Each row is a point. The last column is the point's height on a tilted bowl or saddle (a function of degree 2), plus a little noise. Count its main directions that bend up, bend down and stay straight.

Points (17 x 4):
[[ 36  16  -8  22]
 [ 22  32  15  29]
 [ 36 -45  24   2]
 [ 23  -7  35  21]
 [ -8  22 -22  -4]
 [ -1  -3  -5   1]
 [-12  -5 -15  -5]
 [ 40  60  -9  60]
 [-31  35 -12 -31]
 [ 15  32   5  21]
 [ -4  -1  34  16]
 [  8   7  -3   8]
 [ -5  20   4   2]
 [  5 -13 -37   7]
 [ 29  -2  24  18]
 [ 14 -10 -26   8]
 [-32  -8 -10 -19]]
Directions: 2 up, 1 down, 0 straight

Points (26 x 5):
[[  1   0 -20  18  -2]
 [-20  20   0  -4 -11]
 [ -2 -60  -6 -57 -60]
 [ 30 -47  11   5 -26]
 [-50 -17  -8   8 -23]
 [ 34 -40 -25  47 -15]
 [ 39  -3 -20   0  -6]
 [-28 -11 -16  42 -14]
 [ 41  -3  29 -12 -23]
 [-11  -3   7  18  -8]
 [  0  49 -12  17 -14]
 [-42 -13  14  14 -20]
 [  8 -28  -2  -2 -11]
 [  5   8 -32  14  -2]
 [ 58 -13   3  46 -24]
 [  9 -14 -35  11  -3]
 [  1  18  16   4  -9]
 [ -9  23 -51  23 -13]
 [-57  13 -28 -12 -35]
 [ 12  -6 -10  23  -3]
 [-36 -59 -24  27 -29]
 [  4   8 -13 -17  -7]
 [-16  58  26  20 -31]
 [-26 -18 -33  18 -12]
 [-40  28 -10 -17 -24]
 [-16  24 -16  -4 -10]]
Directions: 0 up, 4 down, 0 straight

Points (24 x 5):
[[  0  12  31  17 -36]
 [  9   2   6   9  -8]
 [ 14  -3   9 -19 -14]
 [-14  15 -20  45 -48]
 [  1   3 -23   6  -7]
 [ -2  13  -6  19  -3]
 [-26   6   4  14 -15]
 [  2 -30 -19   7 -45]
 [ 33   9  -5 -22 -16]
 [  8  -4 -17  21 -20]
 [ -4  10  35 -15 -33]
 [ 29   4   4 -35 -24]
 [-17  24  14  -6  -1]
 [ 20  20  13   4 -17]
 [-10   4   6  -7   1]
 [-15  -1  -1 -31  -7]
 [  6 -21  -1   7 -26]
 [-21  -4  20  -7 -20]
 [ 48  35 -18  26 -60]
 [  1  13 -34 -14 -10]
 [ 10  15  20  22 -27]
 [ 60  16 -18 -19 -56]
 [-18 -25   1  22 -51]
 [ -6 -22 -14  -5 -25]]
Directions: 0 up, 4 down, 0 straight

Points (45 x 7):
[[-12  20 -41  16 -26 -11  -6]
 [ 21  -9   7  -8 -14  36  -4]
 [ -7   4  15   9 -26 -22  -8]
 [  1  24  10   1   4  -7  -2]
 [ 23  37  -1 -12  18   1 -10]
 [  3   5 -39 -32 -11   7 -24]
 [ -1 -15 -30 -23  16 -22 -30]
 [ 27   6  42   9 -11   5   0]
 [-49  30 -52 -23 -12   5 -30]
 [-16 -18  19 -46   9   0 -29]
 [-35 -16  20  -9  51  26 -28]
 [-17  12   2  14  -9 -18  -2]
 [ 17 -17  26  11  41  -8 -15]
 [ 34   2 -16 -40   6   7 -28]
 [  8 -34  31 -12  32 -60 -60]
 [ 25  40 -19 -11   9 -13 -22]
 [-22 -22  22  47 -30 -29 -12]
 [-16   2 -34  -4   1  33  -3]
 [ 23  -6 -14  -2 -52  29 -22]
 [-11  -5 -26  15 -25  15   5]
 [ 15 -33  -3 -12  17   1 -16]
 [ -7  -6  36  21 -13   6   2]
 [-27  -2  14   7  24 -26 -17]
 [-20   0   8   4   6  38   3]
 [ 32 -19  49  11 -11  15  -6]
 [  9   6  32 -17   0 -29 -18]
 [  8  24  24 -28  19   7  -8]
 [-22 -26 -17  25 -12   4   9]
 [-30 -12 -34 -25  -6 -15 -23]
 [-36  -4  17 -14  11  -1 -13]
 [ -8 -29 -11  26  16  21   4]
 [-20   9  17 -27   6  19  -9]
 [ 29   7 -30   1 -15  57 -19]
 [-20  -4   8  -1  -5 -16  -6]
 [ 11   4 -17   2  38  24 -11]
 [ 22  -5   3 -11  -8   6  -5]
 [ 14 -10 -18 -18  12 -13 -20]
 [-16 -20 -12  29  -5  33  10]
 [-12 -18   7 -12 -34   2 -10]
 [ -4  -3  17 -30 -20  -3 -16]
 [  3 -23 -11 -30  -8   5 -18]
 [ 18 -23   8  10 -34 -18 -16]
 [  5 -15 -15  -5  -4  -4  -5]
 [ -8  58  12 -32  23 -27 -41]
 [  7  14 -20 -17   1  -5 -11]]
Directions: 0 up, 5 down, 1 straight

Points (48 x 7):
[[-17   4  29 -20  -2  16 -14]
 [  3  -9 -19   3 -24 -15 -19]
 [ -6   2  12  -3  -4  -9   9]
 [  4  22  17   9 -16   9  38]
 [  5  -1 -21   4  20   5 -20]
 [  4 -13   4 -32   7  13  17]
 [-11  -5  -7  -2   3  10 -13]
 [-12  13   3 -21  -9  -4   8]
 [-11   2  -9 -17 -27   1  25]
 [ -7   6  17   2 -14  -5  18]
 [  8 -11 -12 -23  18   7   4]
 [  3  -7 -14  21   5   7 -21]
 [ 22  24  23 -10 -13  -8  60]
 [ 20  27   1 -10   5  17  41]
 [  1 -11 -12 -11   8  13  -6]
 [ -9 -23  -9  -2  -4   5 -16]
 [ -4 -19 -23 -16   5  12 -11]
 [  2  -9 -24  17  15  16 -31]
 [ -5   7  -5 -21  -8   0  14]
 [ -2  -9 -17  -9   5  -3 -12]
 [  0  24 -17  23  -8  -2  -5]
 [  0  -7  31  23 -10  11  41]
 [  5  -9   6   1   9  23   8]
 [ 12  -3  -7   6  -9 -22  -5]
 [-10   4   8  19 -16 -17   6]
 [ 11   5  -5  19 -11  12  10]
 [ -2  14  15 -11  -1   2  10]
 [  9  -6 -15  23  -1 -32 -39]
 [-32 -26 -32   2 -17 -16 -35]
 [  4  18   7 -35  -1  12  23]
 [  5 -12   4  -5 -18  20  23]
 [-12 -11 -17  -6  11  -3 -25]
 [ 16  15  18  13 -27  -5  43]
 [ 17   8  12 -22  -6  -9  45]
 [-16  14   8  17  23  13 -11]
 [ -1  13   5  24  -5 -14   8]
 [  3   3  -6   4  -6  -9  -1]
 [  7  -2  -6  27  -3  35  17]
 [  7  -9   7 -26   6  -7  23]
 [ 23   0 -32  12  -9  -5 -31]
 [  3  15  10  -7  19 -60  35]
 [  8  15  -8  10  30  -4  -6]
 [ 14  -4  14  -3 -10  13  35]
 [ -4  -4   5  -4  -8  11   8]
 [  2  -7  25  11  -3 -16  27]
 [ -7  -5  13  18 -12   0  11]
 [ 20 -12   5   4  -3 -12  14]
 [-17  -5  23 -14  -5 -17   9]]
Directions: 3 up, 1 down, 2 straight

Points (40 x 7):
[[-14  41  14 -22  44   1 -60]
 [-10 -20   9 -13 -30   0  23]
 [ 10  -5 -60 -23  -4  -6 -25]
 [ 35   6  -7  19  19  10 -24]
 [ 36  34   3 -18  20  -3 -17]
 [  7   0 -50  11  -2  18 -21]
 [ 58 -13  23  25  -1  -8 -57]
 [ 26  -4 -16   3 -49 -17 -10]
 [  7  10   2  34  -2  -9 -29]
 [ 21  27   4   8  44 -14 -53]
 [ 39   1 -13 -57  12 -13 -34]
 [-25  -5  10 -12   3   5   3]
 [-12  23 -35   7   1 -29 -36]
 [ -3 -11 -37 -46  -2  28 -11]
 [ -3  -3 -19  35   4 -47 -56]
 [ -1  33  16  19 -28  18 -27]
 [-29 -23  13   6   7   6  -4]
 [ 36 -30 -13  13 -19 -32 -28]
 [-19 -23 -12   8 -15 -30   7]
 [-26  18   2  10   7 -24 -30]
 [-46  -8  17  -5  -4   1  -6]
 [-46  -3  14  10  11 -25 -32]
 [ 34   5 -28  -1   6  20  -6]
 [ -7  -9 -21  12 -52  17   0]
 [-35 -14 -35 -11   1 -16 -11]
 [-26  -9  22 -18  16 -39 -31]
 [-26 -23 -31  17   3  36 -28]
 [ -4   7  40  -8 -24  18 -12]
 [-25  13   3 -16 -22  23   2]
 [-10  21  18  18  12  12 -31]
 [  6  15  -8  13   0   9  -5]
 [ -1 -29 -35 -41  19  45 -36]
 [-21 -20  13   9  22  -7 -20]
 [-31 -14 -26   2 -28  33  -4]
 [-58  31  13  -3  -3  15 -54]
 [-37 -40 -26 -35  -7 -13  -1]
 [  2  -4  17  -8  23 -25 -25]
 [-11 -30 -17  42  -4  -7 -25]
 [  8  -2  -3 -22   0  17  11]
 [  2  -4 -11 -23 -30  20  14]]
Directions: 0 up, 5 down, 1 straight
